Each row of a before or after table is a point. One or more steps were done to the points. Then noise was added and the rows were shuffled. The steps act on columns, c1 being the first. Write out the steps. A step turns or swaps two columns, mirrors them in a line or flattens them onto one, adds a multiple of one to another, or multiplies or shifts one. Angles are multiples of 10 degrees, from the lower column toward the higher: turns from -170 to 170, lines from 10 to 170 but not 90. Use the fewest steps. Two steps may share a column if one is a turn and the other turns, adds or multiplies; they go together, in the order done. Otherwise the lowest column goes first.
In the rows, zero is written as 128.

Before (12 x 2)
[[155 166]
 [165 149]
 [199 193]
 [163 144]
 [135 133]
 [135 123]
 [143 138]
 [131 136]
 [135 133]
 [118 100]
 [118 133]
 [118 131]]
After (12 x 2)
[[140 130]
 [137 126]
 [112 172]
 [125 103]
 [117 146]
 [ 99 156]
 [123 140]
 [122 124]
 [128 135]
 [ 82 213]
 [102 162]
 [118 140]]
Steps: mirror c1 and c2 in the line at 80 degrees

Before (8 x 6)
[[144 105 141 103 147 132]
 [114  84 141 145  97 149]
 [166 135 106 133 143 152]
 [115  76 120 126 171 108]
 [154 123 143 150 159 114]
 [165  87 146 133 100 149]
 [140  85 123  80 155 178]
 [160 122  97 133 113 117]]
After (8 x 6)
[[175 172  95 151 137 113]
 [166 172 148 133 100 118]
 [118 155 107 102 138 131]
 [170 137 152 133 151 149]
 [131 134 156 144 147 149]
 [113 126  87 126 113 108]
 [ 91 135 102  79 119 177]
 [171 185 117 134 103 154]]
Steps: add 1 times c4 to c1; shift c2 by 50; turn c3 and c5 by 100 degrees

Before (10 x 12)
[[134 117 114 104 184 109 111  84 171 141 119 136]
 [105 141 124 144 127 160  90 114 103 130  99 119]
 [165 127  96 147 220  87 104 138 106 122 187 124]
 [103 102 117 125 118 154 100 127 113 171  80 150]
 [124 136 128 142 132 104  91 145 122 117  87 149]
 [146 112  99 133 116  89 193 106 146 127 111 134]
 [170 101 157 152 123  84  91 129 126 181  77 125]
 [ 92 125 130 135 152  96 115 138 134 123 171 109]
 [170 143 116 112 117 131  88 129 149 157  90 141]
 [166 112 150 152 124 116 119 141 118 119 132 149]]
After (10 x 12)
[[146 113 123 140 115  90 192 149 166 119 113 134]
 [167 112 141 127 140 117 125 126 107 132 131 150]
 [ 92 126 133 126 125  96 116 104 125 125 169 109]
 [171 143  99 121 134 133  85 137 147 139  90 140]
 [171 101  88 122 132  85  97 131 125 166  77 125]
 [123 134 138 122 143 104  95 114 105 123  87 149]
 [104 102  89 121 132 154 100 139 114 145  81 151]
 [164 128 128 124  90  87 107  43  97 115 185 123]
 [104 139 125 121 117 161  95 136 117 128 101 120]
 [132 117 115 124  60 108 108 103 215 129 119 136]]
Steps: multiply c3 by 0.4; turn c3 and c10 by 60 degrees; flatten c4 and c7 onto the line at 80 degrees; add -1 times c8 to c9; turn c5 and c8 by -120 degrees

Before (9 x 20)
[[159 104 172 101 106  98 111 143 144 124 144 153 109  88 153 142 177 103
  164 160]
 [173 177 156 110 182  97 141 151 135 155 126 151  85 140 164 176 101  87
  134 125]
 [122 154  96  95  96 125 100 111 121 158  97 131 149 105 165 104 121 127
  168 113]
 [101 155 127  93 133 146  97 134  67 114  62 137 143 147 155 140 146  80
  171 141]
 [ 82 137 103 109 138 146 150 129 139 134 116  84  72 167  96 118 134  79
  143 165]
 [122 171 183 131 127 142 134 159 143 121 146 124 109 109 113 107  98 124
  107 107]
 [134  89 131 147  96  66 148 157  64 151 131 153  81 159 101 139 162 157
  144 154]
 [123 160 120 123 150 120 120 105 127  87 151 125 146 143 131 124 178 152
  122 145]
 [118 143 116 126 139 149 103 139 110 107 133 105 125 149 159 139 110 102
  171 125]]
After (9 x 20)
[[100 156  86 104  98  98 109 144 140 126 145 153 154  85 156 139 188 130
  165 161]
 [148 123 154  97  99 124 106 109 113 160  94 130 104 106 164 103 139 125
  164 118]
 [171 122  81 134 127 142 130 156 144 126 142 128 156 109 112 110  90 127
  110 105]
 [159 102 125  96 140 152 120 136  62 115  63 142 114 147 157 134 161 129
  167 142]
 [ 90 137 134 145  95  63 170 154  69 155 133 156 170 159 101 142 152 133
  144 156]
 [164 122 136 126 150 117 127 106 125  86 150 125 108 140 129 125 182 121
  123 147]
 [143 120 138 122 139 150 109 141 105 106 131 105 129 153 160 138 126 123
  170 126]
 [138  86 162 110 134 142 141 126 145 135 114  83 182 164  91 117 115 133
  141 162]
 [178 175 106 112 183  97 143 153 139 157 129 154 172 136 162 174 120 131
  133 127]]
Steps: swap c1 and c2; turn c3 and c13 by 170 degrees; turn c7 and c9 by 20 degrees; add 0.5 times c15 to c17; multiply c18 by 0
